Each row of a before or after table is a point. The points were changed in one or more steps. Then noise was added and the rows were shuffled. The steps act on how far a point lies along the listed directions, d1 being the first. Write out the steps. A step turns or swaps two directions, mirrors them in a line or flattens them onto one, adds a multiple of one to another, or multiplies one. Angles are multiples of 10 degrees, from the lower direction toward the higher: turns from -170 to 170, lines from 10 to 170 but not 90. Use the fewest steps. Two steps may share a direction if one is a turn and the other turns, adds or multiplies; they go together, in the order done. Otherwise the lowest direction goes first.

Directions:
(1): [-12.6 -24.2]
(2): [-24.2  12.6]
Before, 11 rows:
[[ 7.4  1.2]
 [ 4.8 -2.0]
 [ 2.9  4.7]
 [-0.1  0.4]
 [ 0.0  7.3]
 [-3.5 -4.9]
 [-2.4 -3.7]
 [ 3.6  0.1]
 [-4.9 -1.8]
 [-0.4 -3.3]
 [-8.8 -0.9]]
After (11 x 2):
[[-3.9  3.1]
 [-1.1  4.1]
 [ 6.8 -3.2]
 [ 3.9 -0.7]
 [ 4.9  0.6]
 [ 0.6  3.0]
 [ 1.6 -5.3]
 [-2.0  5.5]
 [ 0.2 -0.2]
 [-2.2 -7.0]
 [-8.6  3.3]]
Steps: mirror d1 and d2 in the line at 70 degrees

Directions:
(1): [24.7 -9.1 20.8 19.2]
(2): [18.0 33.6 -0.7 -6.5]
(3): [-23.1  16.8  15.9  20.6]
(4): [ -4.7  -1.8  28.5 -25.7]
Before:
[[ 2.3  7.3 -6.4 -2.1]
 [-3.4  6.0 -5.6  1.9]
 [ 2.7  9.8  4.9  3.9]
 [-4.1  6.0  5.9 -0.9]
 [ 7.8 -0.7  4.2 -5.0]
 [ 2.0  2.0 -0.1 -8.9]
 [ 2.6  2.9  4.0  1.9]
 [ 0.0  5.0  6.4 -3.2]
 [ 0.1 -1.2 -2.5 -0.7]
 [ 3.6  6.5  1.6  5.3]
 [10.7  4.9  2.0 -1.1]
 [ 1.8 -5.0  4.8 -2.9]
 [-2.4 -1.2  6.1  2.5]]
After:
[[-0.5 -1.5 -2.0 -1.5]
 [-1.8 -0.4  3.5  5.0]
 [10.5  4.7  2.6 -1.9]
 [ 2.8 -3.9  0.7  0.8]
 [ 1.2  6.1  2.6  0.5]
 [-4.5  5.0 -1.6 -1.4]
 [-3.5  6.8  2.2  1.9]
 [ 2.4  5.9  4.5  2.9]
 [ 2.6  3.0  3.5  2.3]
 [ 3.2  3.1 -3.6 -6.1]
 [ 1.4  5.5 -2.9 -5.7]
 [ 8.5 -0.3  0.8 -2.1]
 [ 2.5  9.1  6.2  2.8]]
Steps: flatten d2 and d4 onto the line at 10 degrees

Directions:
(1): [-36.5   6.0  22.9  12.4   4.0  15.9  19.8  23.2  10.6]
(2): [-13.8 -38.3   5.6 -10.2  36.9 -12.3  -5.6  -4.0  -2.3]
(3): [ 20.4  -8.0 -24.3  20.5  15.7  -1.0  38.5   8.7   8.0]
(4): [  1.0 -30.6   4.2  23.2 -31.1 -18.1  -7.3  20.9  -8.9]
(5): [  0.3   3.9 -13.3   5.2  13.4  23.6 -11.1  20.6 -43.1]
Before (14 x 9):
[[ -1.5  -0.7  -2.0   2.8  -5.6   1.7  -6.5   1.4  -2.4]
 [ -5.8  -4.7   5.0  -3.6   2.4  -0.8   0.5   1.8   5.6]
 [  9.6   4.8  -7.6  -3.2   2.3   0.4   0.3  -4.1  -1.8]
 [ -4.3  -7.5   3.0  -2.2  -1.0  -2.5  -3.7   5.1  -4.6]
 [  1.1  -2.2  -2.6  -1.8   8.0  -0.3   1.9  -3.9   0.1]
 [ -3.2   1.6  -0.1  -0.7   5.1   2.7  -1.7   0.3  -4.3]
 [ -3.7 -10.1   1.2  -1.7   2.0  -2.6 -10.7   0.7 -11.3]
 [  5.4  -9.4  -8.5  -2.2  15.3  -2.4  -1.8  -0.4  -8.1]
 [ -1.8  -2.8   6.8  -7.3   3.0  -5.3  -7.6  -8.1   4.3]
 [ -6.5  -9.9   4.5   1.5   5.1   1.8  -2.7   4.6  -3.7]
 [  0.3  -4.3  -3.5   4.5  -3.7   0.7   2.5   4.4   1.4]
 [  2.3  -4.0   1.5  -3.3   1.6  -1.9  -5.1   0.2  -5.4]
 [ -1.5   6.0   0.4  -5.2   4.3   3.8  -3.7   1.9  -2.1]
 [ -1.7 -13.2  -0.9   4.4   6.3  -1.4  -1.7   2.5  -7.7]]
After:
[[ -1.5  -0.6  -0.6  -2.4   9.3   0.5   4.0  -4.5   3.2]
 [  2.6  -7.6  -2.0  -5.6  13.4  -8.7   4.7  -9.0  10.4]
 [ -2.2 -14.9   4.4  -1.1  -5.3 -11.7  -9.1  -3.7  -0.4]
 [-10.3  -4.7  11.0  -0.6   1.6  -0.9  -5.1   2.8   0.4]
 [  1.9 -11.9  -0.2  -0.6   2.9  -2.9  -7.1  -0.6  -5.4]
 [  2.6   3.1  -0.3  -5.8   0.8  -1.2  -5.1  -1.8   0.8]
 [  1.8  -2.5  -5.3   2.7  -1.7   1.5   2.0   2.2   0.6]
 [  1.8   7.0   0.1  -3.2   1.8  -0.8   7.5  -5.0  10.7]
 [  1.8  -0.3  -1.8  -2.5   2.5  -2.7  -3.4  -4.7  -1.5]
 [ -0.7  -9.9   1.6  -2.3  -3.8  -6.3  -5.6   3.1  -4.3]
 [  0.1  -6.1   5.1  -2.4  -1.8  -5.7  -2.4  -1.1   1.8]
 [  2.1 -13.1  -1.0   1.4   4.5  -6.8  -1.5  -4.5  -0.7]
 [ -0.5  -3.2  -1.1   3.2  -8.8  -2.2  -6.2  -0.3   1.3]
 [ -3.4  -5.3   0.7  -2.4   4.1   2.6  -3.2   5.6  -5.0]]
Steps: turn d1 and d5 by 110 degrees; add -0.7 times d3 to d4

Directions:
(1): [-15.5 -22.8 -14.6  -4.7 -28.0  -7.4   3.2 -26.1   7.3  38.0  -2.2  21.2]
(2): [-24.7  -1.8   6.9  12.4  47.1 -19.7   1.2  -2.4   9.7  27.4  -6.3 -13.2]
(3): [ 22.6 -35.7   8.3 -12.2   7.3  -2.2 -26.0 -18.1 -16.3   3.9  19.6 -27.5]
(4): [-21.3  17.5  12.0  -6.9 -14.1 -27.2 -21.0   8.7 -45.0   4.5  -5.1   2.7]
(5): [  9.9   4.8  25.5 -42.8   2.6 -12.4  10.3  21.9  16.6  15.7  21.0  13.4]
(6): [ -7.4  -1.9   2.4 -11.0   1.1 -31.2  34.8 -32.5  -3.0 -31.3   5.9  -5.2]
Before:
[[  2.8   0.2  -2.0   8.7   3.7   8.7  -4.8   3.9   0.5  -8.5  -4.3  -4.3]
 [ -2.4   0.8  -1.4   3.8   1.6   1.2   2.5   2.5   6.7   5.7  -2.7   0.5]
 [  3.5  -0.9   3.2  -7.3   4.5  -3.1  -2.0   3.7   0.8   2.4   3.2  -2.3]
 [  3.1   1.7  -5.6   5.4  -4.1  11.3  -8.4   4.3  -0.1  -5.1  -4.4   3.3]
 [  0.1  -4.0  -0.2  -1.4  -1.1   2.5  -3.9  -1.6  -1.3   2.8   3.1  -2.0]
 [  6.5  -2.1   0.6   3.6  -7.7   4.6 -10.1   2.1  -8.2  -2.6   0.8  -2.6]
 [ -2.7   2.7  10.3  -6.3  -2.0 -11.0   5.6   2.6  -9.7   0.3   3.4  -0.5]
 [ -4.5   4.4  -3.1   4.9   1.3   1.9   0.1   1.1   2.5  -0.2  -3.3   3.4]
 [ -2.7   9.0   2.1   0.7   0.9   0.2  -3.4   8.6  -4.2   0.0  -1.5   3.7]
 [  3.3  -6.5   1.1  -4.0  -2.2  -5.1   1.7  -6.3  -1.7  -4.2   6.2  -3.8]
 [  3.1   3.9   0.6   2.3   3.7  -0.1   1.1   7.9   2.4   0.0   0.0  -0.9]
 [  1.9   3.6   3.2  -2.4   1.8   0.3   1.2   3.1   5.3  -1.3   1.0   3.2]
 [ -0.4   7.2   6.7  -3.3  -0.5   0.0  -5.6   6.4  -8.4  -1.7  -0.2   0.7]
 [ 12.2  -1.2   0.3  -5.2  -3.7  11.9  -8.5   8.7   0.1   3.1   3.3   1.7]]
After, 14 rows:
[[  1.2   0.4   3.4  -6.0   6.5  -4.1  -0.2   4.7   2.1   4.1   1.9  -0.8]
 [  5.9  -5.2  -0.7  -0.3  -3.8   3.7  -2.8  -0.4   2.1   1.5   1.6  -2.9]
 [  4.3   1.3   2.9  -3.9  -0.8   1.0  -0.4   1.8   3.9  -2.1   2.3   2.5]
 [ -0.4   7.7  -0.3   0.9   4.6   7.8  -1.2  12.3   6.9   8.8  -3.6   6.9]
 [ -6.6   8.4  -0.1  10.4   1.5  -0.4  -2.1   6.5  -0.9   3.4  -6.5   2.8]
 [ -0.6   4.2  -5.9   7.1  -1.8   9.8  -6.1   5.7   2.2  -2.9  -6.5   4.7]
 [ -6.1   1.4   0.7   0.9   5.1  -7.8   7.7  -2.7   3.7   0.3   1.0  -0.6]
 [  3.3  -1.8  -2.7   0.8  -4.7   4.9  -4.9  -2.3  -1.7  -3.7   1.3   0.6]
 [  2.7   4.0   2.6  -2.6  -4.4   1.7  -6.5   5.3  -7.0  -1.6   1.3   2.5]
 [ -2.6   2.5   9.8  -6.4  -2.6 -11.4   6.1   2.8  -9.6   0.5   3.5  -0.6]
 [  0.8   0.1  -3.1   9.0   3.1   8.2  -4.1   2.8   1.4  -6.1  -5.0  -2.6]
 [ -5.3   0.7  -0.8   1.4   3.4   1.2  -0.9   0.3   1.4   4.7  -0.3  -0.3]
 [ -2.3   7.2   6.0  -3.5  -0.3  -0.4  -4.8   6.0  -7.2  -0.1  -1.2   2.2]
 [  6.1  -0.3   0.6   0.0  -0.6   0.6  -1.4   5.2   0.3  -0.5   2.0  -2.0]]
Steps: multiply d1 by 0.7; mirror d2 and d3 in the line at 40 degrees

Directions:
(1): [ -5.2  25.5 -24.2   1.6 -15.3   2.5 -28.2 -10.3  40.6  -3.8 -26.8  15.4
 -22.2 -10.6 -27.9   5.2   8.4 -14.8]
(2): [ 10.9 -29.7 -33.7 -14.7 -10.3  30.1   4.1  -2.7  -1.0  10.8 -13.8 -47.7
  -4.2  13.8  -5.3   3.7 -10.2 -20.0]
Before, 8 rows:
[[  0.6  -3.9   1.4   0.6   1.1   0.6   2.2   2.3  -6.4   0.6  -0.4  -2.7
    0.8   0.7   1.8  -3.3   0.0   1.0]
 [  3.6  -7.1  -1.0  -2.3   1.7   1.5   4.1   1.9  -8.5   4.7   4.6  -6.4
    6.0   5.4   4.1  -3.2  -4.7  -1.0]
 [  3.8  -4.0   2.8  -1.9   1.5   3.6   5.6   1.0  -6.9  -0.1   3.2  -3.4
    2.8   1.0   3.1  -0.8  -3.1  -1.8]
 [ -3.2   2.8  -0.5   1.0  -2.1   2.5  -2.2  -0.5   5.7   1.7  -5.8   3.6
   -2.6  -1.2  -2.3   1.9   1.9  -1.3]
 [ -1.8   1.8   8.3   3.2   4.5  -7.0   1.9   3.4  -6.8   1.4   5.6   5.2
    1.0   4.3   6.8   0.4  -0.3   3.6]
 [ -0.9  -2.2   4.5  -2.4  -0.3   2.4   4.3   3.3  -8.4  -0.5   4.6  -0.8
    3.9   4.5   4.6   0.4  -1.8   1.2]
 [ -0.3   4.5 -10.6  -0.6  -7.8   4.4 -11.8  -6.8  15.9  -0.1 -15.5   1.9
   -5.8  -1.3 -11.3   0.8   3.5  -9.7]
 [  0.6   4.9  -1.1   0.4  -1.4  -2.0  -4.8  -1.2   6.1  -1.2  -2.1   2.5
   -2.2   3.1  -3.9  -1.2   2.2   1.5]]
After:
[[ -1.2  -5.2   2.1  -0.5   0.6   4.5   4.4   1.6  -3.5   3.5  -0.9  -3.6
    2.0   2.2   3.7   1.0  -0.9   0.4]
 [  2.6  -3.4   1.7  -1.3   1.1  -0.3   2.1   0.8  -3.2   0.6   2.9  -5.1
    2.4   6.7   2.1  -2.1  -0.7   3.2]
 [  1.3   6.4  -0.6   0.1  -1.8   1.1  -3.0  -1.8   4.7  -2.3  -3.1   5.8
   -3.1  -3.7  -4.3   0.2   0.4  -3.9]
 [  0.0   7.7  -5.7   0.4  -3.2  -2.0  -7.9  -1.9   7.7   1.7  -4.2   6.9
   -2.1  -1.0  -6.4  -1.6   0.0  -4.3]
 [ -3.3   7.4   6.4   4.1   2.7  -8.4  -2.8   1.9  -0.2   0.1   1.9  10.5
   -2.3   1.7   2.5   0.9   1.5   2.5]
 [ -1.2   3.0  -0.9   1.9  -1.0  -1.0  -3.3   0.5   1.2  -0.7  -4.4   3.4
   -2.8  -2.2  -3.2  -2.7   2.3  -0.5]
 [ -3.5   8.3   1.3  -0.5  -3.8   0.1  -4.2   0.6   3.1  -2.9  -1.4   8.3
   -2.1   0.0  -2.8   1.5   1.8  -1.1]
 [  5.8 -17.9  -3.1  -4.9  -0.6   9.5   6.7  -1.0  -9.5   4.8  -2.0 -18.4
    6.9   8.5   4.9  -1.5  -4.1  -4.8]]
Steps: mirror d1 and d2 in the line at 70 degrees
